Each row of a before or after table is a point. The points were changed in one or more steps. Then noise was added and the rows were shuffled. The steps act on how far a point lies along the listed directions, d1 being the first. Name the steps. A step turns or swaps two directions, mirrors them in a line or flattens them onto one, adds a multiple of one to another, or multiplies one. Angles are multiples of 10 degrees, from the lower direction toward the higher: turns from -170 to 170, lines from 10 to 170 but not 90. Use the fewest steps. Two steps may share a direction if one is a turn and the other turns, adds or multiplies; they go together, in the order done. Otherwise the lowest direction goes first.

Directions:
(1): [-23  70  14]
(2): [ 11 -11  73]
(3): [-71 -24   7]
Before (10 x 3):
[[ -6  44 -18]
 [-10   5  63]
 [-25 -59  18]
 [ 61  -8  23]
 [-14 -32  57]
 [ -1 -17  -5]
 [-29   0  -2]
 [ 22 -11  57]
 [ 24  25 -36]
 [ 27 -33  31]]
After:
[[-22 -63  41]
 [-29   0  -8]
 [ 33 -39  70]
 [  1  -4 120]
 [ -1 -16  -8]
 [ -5 -40 112]
 [ 65 -12  55]
 [ 31 -20 117]
 [ 16  30 -70]
 [-10  46 -43]]
Steps: multiply d2 by 2

Directions:
(1): [ 33 -60 -67 -44  -7   5 -26  56]
(2): [ 18 -55  52  43  41  65 -30  12]
(3): [ 83  52  50 -26  -7 -16 -30  33]
Before:
[[  14   20  -66  -49  -32  -21   -9   41]
 [  -4  -49  -50   13   10   32    5   17]
 [  39  -22  -20  -38   -3   -2  -66   57]
 [-109 -106  -43   60   43   47   26  -24]
 [ -22  -95  -16    3   24   62  -41   33]
 [  84   16  -21  -59  -26  -18   -8   53]
 [ -60  -51   17   49   38   80   24  -31]
 [ -53   10  -61  -10  -21  -37   12  -43]
 [   8   -5  -10   -3    1   -8   -4   24]]
After:
[[  86   74   22  -37  -26  -33    5   29]
 [   9   98    2  -22  -39  -40    7    0]
 [ -56  -60   22   61   46   94   21  -29]
 [  -8   28   43   55   12   24   18  -24]
 [  11   16   14    2   -3   -8   -1   18]
 [ -20   -6  114   62   40   63  -32  -21]
 [  34   62   70    0    4  -11  -53   13]
 [-108  -36   44  101   52   40   41  -70]
 [ -58   37  -51  -12  -28  -52   19  -54]]
Steps: mirror d1 and d3 in the line at 70 degrees; multiply d2 by 1.3

Directions:
(1): [-18 -12 -70  -1  24  30  25  14   9  41  75  71 -21 -75]
(2): [ 86   6  60  14  43  12  -9  -1  86  28 -19  63 -19  10]
(3): [-75 -60  16 -18 -27 -10 -16 -88  22  50 -50  43 -10   3]
Before:
[[  37   -6   19   18  -22    7  -24  -26   12  -29  -52   29  -14   40]
 [  12  -12   -1    7   34   20    1  -22   49   27  -26   55  -34    1]
 [   7  -16   54   12   -9   -3  -26  -27   14  -17  -80    3    4   55]
 [  22    7   37    0  -14  -39  -26  -25   -4   -1  -19   -9   19   23]
 [  57  -29  -64  -14   61   46   24   14   51   60  109  119  -42  -65]
 [  45   -6   90    6    9   -5  -41  -36   42    0  -63   19   12   43]
 [ -40  -11   40  -10  -38  -20   -5    3    1  -19  -37  -48    7   51]
 [  80   90    2    8   19    9   11   88  -49  -66   32 -106    6   25]]
After (8 x 14):
[[ -92  -52   34  -32  -35   -9  -20 -122   17   69  -75   16  -22   21]
 [ -49  -25  -29   -6   -2   13   22   23   24   31   47   33  -17  -27]
 [   5   -7  -15    5   28   26    1   -1   18   31   44   73   -6  -52]
 [  16  -10  -41   16  -15   31   -8   -4    3  -12    9   61  -27  -13]
 [  -7  -18  -48   14   21   35   12   16    4   15   35   72  -17  -37]
 [ 104   27   74   -9   -2  -28  -21   23  -11  -72  -44  -91   20  107]
 [  39   25   -8   11   30   14    6   28   12  -19  -10  -10  -13   11]
 [   4   -5  -16    0    4  -18   -4  -17    0   32   42   38    5  -34]]
Steps: turn d1 and d3 by -150 degrees; multiply d2 by 0.4

Directions:
(1): [ -32   56   19  -27  -65  -24  -66   31  -22    1    8  -21   78   29
   10  -50   77   -2    7  -56   20   38    6 -101  -38   69   27   12
   58  -15   40  -21]
(2): [  0 -62  61  38  40  -9  27 -22  22 -13   6  44 109  30  19 -91   3  30
   0  -3 -59   5   1  51  10 -18 -46  91  15 -63   7 -43]
(3): [-12 -59 -94 -50  64  51 -44   1 -78 -23 -43  49  34 -20  51  15  40  40
  15  58  83  -5  27 -25  21 -49  18  25  16 -14  36 -26]
(4): [-35  33 106  32  40  43  11  15 -44  13  25   4 -39 -11 -60  50 109  82
  -9  20  -4  30  -4  27  65   0  -9  -2  13  -3  62  44]
Before, 9 rows:
[[  24  -91   49   65   35  -21   43  -49   73  -11   -8   25  104   36
    46  -99  -81    2  -14   15 -106  -30    0   91  -11  -34  -64   98
   -14  -46  -41  -65]
 [  16  -24  -49   18    1  -12   39    4    0   -4   30   19  -11  -11
    23    1  -89  -18   19   -2  -17  -62   13   40  -22  -12   -3    7
   -20    3  -44  -10]
 [  12  -56  -83  -28   77   29   -7  -24  -38  -32  -29   34  -16  -24
    30   23  -23   12   -9   41   68  -23   -4   -1   28  -45   20   23
     8   26  -11  -11]
 [  38  -41  -21   22   -1  -11   24  -13   52  -11  -16    2   11   35
    21  -18  -86  -42   -6  -19  -32   -7  -10   15  -33  -21  -29    9
    -8  -31  -27  -28]
 [  15   -6    7    0   22    9   15   -8  -27   13    2   -4  -12   -5
     1   31   12   13   10   15   -8   -5    7   16   34    4   -1    6
   -17  -13    6   10]
 [  13   12  -26   -3  -30  -53  -25  -14   46   -4   28  -20   37    5
    -2  -18  -41  -45    4  -36  -11   -7    2  -25  -36   17    7    2
     2   14  -28    0]
 [  14   16  -14   21  -33  -33    9   25   14   25    8  -20  -55    6
     2   20  -41  -46   -9   -4  -13   -6    0  -15  -18    8   20   -9
    -4   34  -13   -5]
 [ -11   30   79   35   15   17   -8   14  -23   12   12  -15  -38   -5
   -46   31   53   26   -2   13   -3    1  -30   17   30   10    3  -25
     1   12   35   44]
 [  -8   27   86   41   15   31   26  -12  -18   18   33  -15 -107  -15
   -87   69   26   37  -18   38  -12    1   18   71   46   11   -3  -43
   -12   33   27   57]]
After:
[[ -12   27   21   -3  -32  -17  -56   21  -19    0   -2  -17   50   20
     7  -39   41  -13   11  -22   17    5  -20  -55  -25   41   23    0
    32   -5   28   -5]
 [  16    5  -20  -19  -16  -14  -11   -3  -18   10   -3  -16   22    9
    21    0   -1  -17   14  -12   -2   -2    9  -26    0   29   12    5
    -3  -14   -2   -9]
 [  10  -18  -16   24    8  -11   13   18   -6   17    0    8  -35    2
    11   16  -25  -16   -8   23   -6   -7    6    9    5  -20    9   18
     0   17    2  -12]
 [  39  -46    0   36   23    4   42  -18   49   -9  -12    7  -18   27
     4    5  -80  -23  -11   -2  -37  -10  -13   46   -9  -36  -38    5
   -19  -27  -22  -13]
 [  27  -45   69   74   -5  -39   54  -42   96    5    8  -12   49   33
    16  -71  -99  -23  -21   -8 -120  -29  -12   87  -22   -7  -56   54
   -28  -17  -58  -37]
 [  10  -18   17   28   46   -7   17  -25   23   -1   33    7  -11  -16
   -33   30  -17   14   -4   18  -19  -11    1   53   28  -34  -17    9
   -18   12   -8   31]
 [  17  -15  -87  -34   23    1  -16  -14  -14  -23  -20    0  -33  -16
    23   23  -44  -28  -11    8   62  -22  -10  -31   -3   -9   33   -7
     8   46  -29   -4]
 [  14  -27  -48   20    2  -11   38    5   -2   -5   30   22   -8  -11
    23    0  -88  -16   20   -3  -16  -63   13   43  -20  -14   -3    9
   -20    3  -43   -9]
 [  -8   18  -26  -33  -74  -32  -69    2  -11   -6    2  -17   65   33
    13  -65    3  -39    5  -31   25   10   39  -68  -63   70   31    6
    48    0   15  -38]]
Steps: swap d1 and d4; flatten d2 and d3 onto the line at 140 degrees

Directions:
(1): [ 51  35 -34  22  92 -95  -3 -49   0  -9 113 -36   2 -29  55  13  28   6
  14 -52 -71 -40 -48 -53   8  47  49 -56 -39  32  11 -51  37   7  28 -37
  30   8  10 -67 -10  18   4  21  -1 -24 -32 -48 -79  86  21  -9 -30   7
 -70  57  43  -3  30 -44  47 -56  13 -29]
(2): [ 50 -26 -85 103 -13  -8 -27  77  91  23  42  13 -22 -43  34  28  39  -9
 -63  34  23 -15   6 -56  61 -34 -16   5  21  40 -72  14  -7 -43 -10 100
 -44  13  31  -7  16  57  22  59 -35 -54  55  37   4  10  57  15  27 -61
  51 -11   6 -14 -67 -59  -9  15  31 -51]
(3): [-32  11  39  20 -33 -48  45  62   6  31  39 -63  65  65 -10   3  80   5
 -25  45 -31  44  14  57   8  40 -16 -79  -1 -41  37 -57   6  -2  19  23
  66 -18 -28 -40  10 -24 -45  -1  -5 -48 -38  35  61 -77 -20  91  56   7
  32   3  28  52 -77 -11  91 -62 -25 -50]
Before (10 x 64):
[[ -4  -1  10   5  15 -15   7   5  -2   6   9 -23  -1  10   5  -1   7   3
   -2   4 -10  -8   9  14  -3  19  -8 -16   4 -10   9 -16  -3   0   3   1
   11   0  -8  -7  -1  -8  -8   7  -4 -18  -2  13   1   0   0  20   8  11
   -4   7   7  13  -9   2  17 -12  -1 -13]
 [ 24  -7 -28  31  26 -29   7  16  14   1  38  -7 -11 -13  11  10  23  -1
   -7  -7 -11  -7 -17 -12  11   2   9 -16  -7  19 -12 -11   2   0  20   5
   -6   2   7 -17  16   9  12  17  -7 -13  -1   5 -15   7  18  -7  -4 -12
    2   8  16   5 -18 -18   7  -3  13  -6]
 [ 11  -1 -34  35   5 -12  -3  27  24  12  17  -1  -7 -18  18  10  15   3
  -20  11  -3 -11  -6 -26  17  -2   0  -7   3  17 -22   5  13 -18   1  30
  -11   5  11  -7   3  11   9  14  -4 -18  22  13 -12   4  13  -2   4 -16
   17   1  14  -6 -13 -26   3  -2   1 -20]
 [ 11  -4 -11  26  -6 -14  -4  21  16   5  23 -14 -11  -3   9   6  19 -10
  -23  29  -7   4   8 -19  12   0  -9 -17  10 -11  -4 -11  -4  -6   3  21
    5  13   9  -4   6   8   4  -4 -14 -20   5  11   7 -11  17   7  12 -15
   22  -1   5   5 -15 -23  21 -15   7 -11]
 [ 20  13 -10  21  32 -40   1  -8  -7   1  42 -16   8  -7  19   3  24  14
    2 -18 -32  -8  -9 -22  -5  17  22 -19 -15   9   8 -14   6   6  12 -10
    6   6   1 -31  -6   3 -10   9  -7  -6 -18  -9 -24  29   9   3  -5  -2
  -18  12  17   7  -3  -9  33 -24   8 -18]
 [ 30  -5 -20  31   4 -17  -8  11  27   5  24 -13  -4  -6  11  11  18  -3
  -15  11   1   0   4 -12  22   5  -8 -11   3   7 -14 -14  -9 -12   3  17
   -9  11   2 -14   7  18  10  27  -8 -34   4   8   6   4  21  11  16 -17
   10   0  21  13 -12 -18  14  -5  22 -17]
 [-32  19  67 -78   2   0  12 -64 -67 -17 -31  -1  18  32 -31 -21 -33  17
   46 -29 -26   6 -13  35 -41  19  15  -8 -20 -26  56   1   4  24   3 -76
   44 -12 -18  -2 -10 -43 -15 -38  29  37 -35 -30 -20  -4 -32 -12 -24  43
  -38   2   0   4  60  40   8  -4 -28  34]
 [ 26  18 -33  27  29 -35 -22  -8  16  -1  43  14   8 -15  26  16  17   8
   -5 -11 -23 -19 -23 -19  13   5  21  -7  -5  16 -16  -9  12 -12  21   0
   -2   3  11 -13  -6  13   2  24  -1 -12  -2 -11 -29  26  14  -8  -1 -13
  -15  13   6  -2   2 -16  16 -18  -7 -16]
 [ -2  10  12  12  -5 -47  27  33  16  26  48 -35  25  25  12   4  33   7
  -20  17 -18  22   8  15   8  24   8 -49  -5 -13   9 -41  11   9   7  15
   40  -7 -20 -41   6  -1 -20   9 -13 -30 -21   0  15 -22   9  35  19  -7
    7  17  28  33 -22 -19  55 -44  -6 -34]
 [ 23  -9 -27  27  -1  -3 -11  14  26   3   3   7 -19 -26  12   4   1  -9
  -23   9   4  -7  12 -16  21 -16  -6  -7   2  15 -36   3   1  -8   6  12
  -22   9  20  -2  14  39   8  20  -8  -9  18   1 -10  21  29  -9   3 -23
   18   0   3  12  -6 -21 -11   7  10 -15]]
After, 10 rows:
[[   7    1   13    4   -5  -12    5    5    3    6    6  -21   11   18
    -7    1   16    0   -4   13   -5   15   10   17    7   16  -11  -16
     0  -13    9  -23  -11    0    7   -4    9    3   -9  -11    6   -2
    -4    9    1  -24  -15    8   20  -17    2   22   18   -1    7   -3
    18   25   -7    3   26  -11    8   -7]
 [ -14    3   20    9    8  -27   18   20    0   14   18  -38   14   26
     2   -1   25    5   -9   15  -17    4   14   28   -1   29  -11  -36
     4  -20   18  -29   -1    0    9    6   25   -3  -16  -15    2  -13
   -21    7   -4  -30  -12   21   15  -20   -4   41   21   14    3    7
    13   24  -27    0   39  -27   -8  -24]
 [  14    8    2   -8   17  -26   -7  -31   -8   -5   18    2    2   -6
     4   -1   -5   12   10  -21  -26  -14  -20  -16    0    7   19  -13
   -14    9   10    0    7   -2    2  -21   20   -2    5  -20   -2   -1
     3    5    5    0   -4  -20  -38   28   10  -10  -17    7  -23    9
    12   -9   29   -8    8   -5   -6   -3]
 [ -10    1   17    8  -18  -16   12   24   -2    8   15  -29    8   21
    -4    1   27   -6  -15   35  -13   20   13    8    0   11  -12  -31
    10  -30   18  -22   -3    1    7   10   25    6   -5   -6    5  -10
   -11  -17   -9  -17  -10   15   24  -37    1   25   22   -1   25   -3
     7   19  -21  -10   40  -26   -6  -10]
 [  11   20  -11   -1   26  -23  -18  -26   -7   -7   21   18   10   -6
    13   10    0    9   10  -18  -21  -14  -22   -2   -3    8   21    1
    -8    7   -1   -5   11   -2   21  -23    3    1    4   -3   -8   -2
    -2    7    7    6  -10  -17  -27   19   -2  -13   -8    0  -22   10
    -1    0   20    2    8  -14  -15    2]
 [ -35   19   53   13  -32  -79   64   70    8   46   66  -81   75   79
    -3    1   86   10  -31   47  -41   59   18   66    4   55   -4 -104
    -7  -50   44  -82   15   12   21   21   91  -22  -44  -67   12  -27
   -56    0  -13  -58  -55   23   62  -84  -14   99   56    4   29   15
    45   73  -71  -17  120  -89  -30  -63]
 [  10   -7   -4   -7   -1   17  -10  -12    0   -7  -27   16  -23  -22
    -3   -5  -23   -7   -4   -2    9   -5   12   -2    2  -19   -4    9
    -1    6  -24   13   -1    4    3  -16  -21    8   14   13    8   24
     7    1    2   16   11  -10  -12   19   14  -24  -10   -5    5   -3
    -7    7   21    2  -27   17    3   11]
 [ -10    3   -6    1   -2    1    6   10   -3    8   -6   -2    1   -2
     2   -1    1    4   -3    7   -3   -2   -3   -4   -2    3   -1   -5
     0    1   -2    5   12   -7    2    6   -1    0   -1    4   -1   -8
     2   -4    7    0    9    8   -6  -11   -7   -6   -1    2   11   -4
     8   -1    2   -5    2   -1  -11   -2]
 [   8   16    9    8   25  -41   10   -7  -18    2   36  -25   19    7
    11   -1   28   15    7  -14  -37    1   -6   -6  -12   23   21  -27
   -15   -2   21  -19    6   11   16  -18   19    1   -6  -31   -6   -8
   -18    0   -3   -3  -30   -7  -13   15   -2   14    0    5  -20   12
    18   17   -6    0   43  -31    0  -15]
 [   6   -3   -1    4   18  -20   16    4   -8   -2   21  -10   -3    2
    -2    3   15    0    5  -10  -13    1  -14    9   -5    9    8  -16
    -8    5    6  -13   -1   10   21  -15    4   -2   -3  -11   13   -8
     5    1    1    0  -13    1   -6   -7    1   -6   -5    1   -1    6
    11   11   -7   -1    9   -5    2    7]]
Steps: flatten d1 and d2 onto the line at 160 degrees; multiply d3 by 2.5
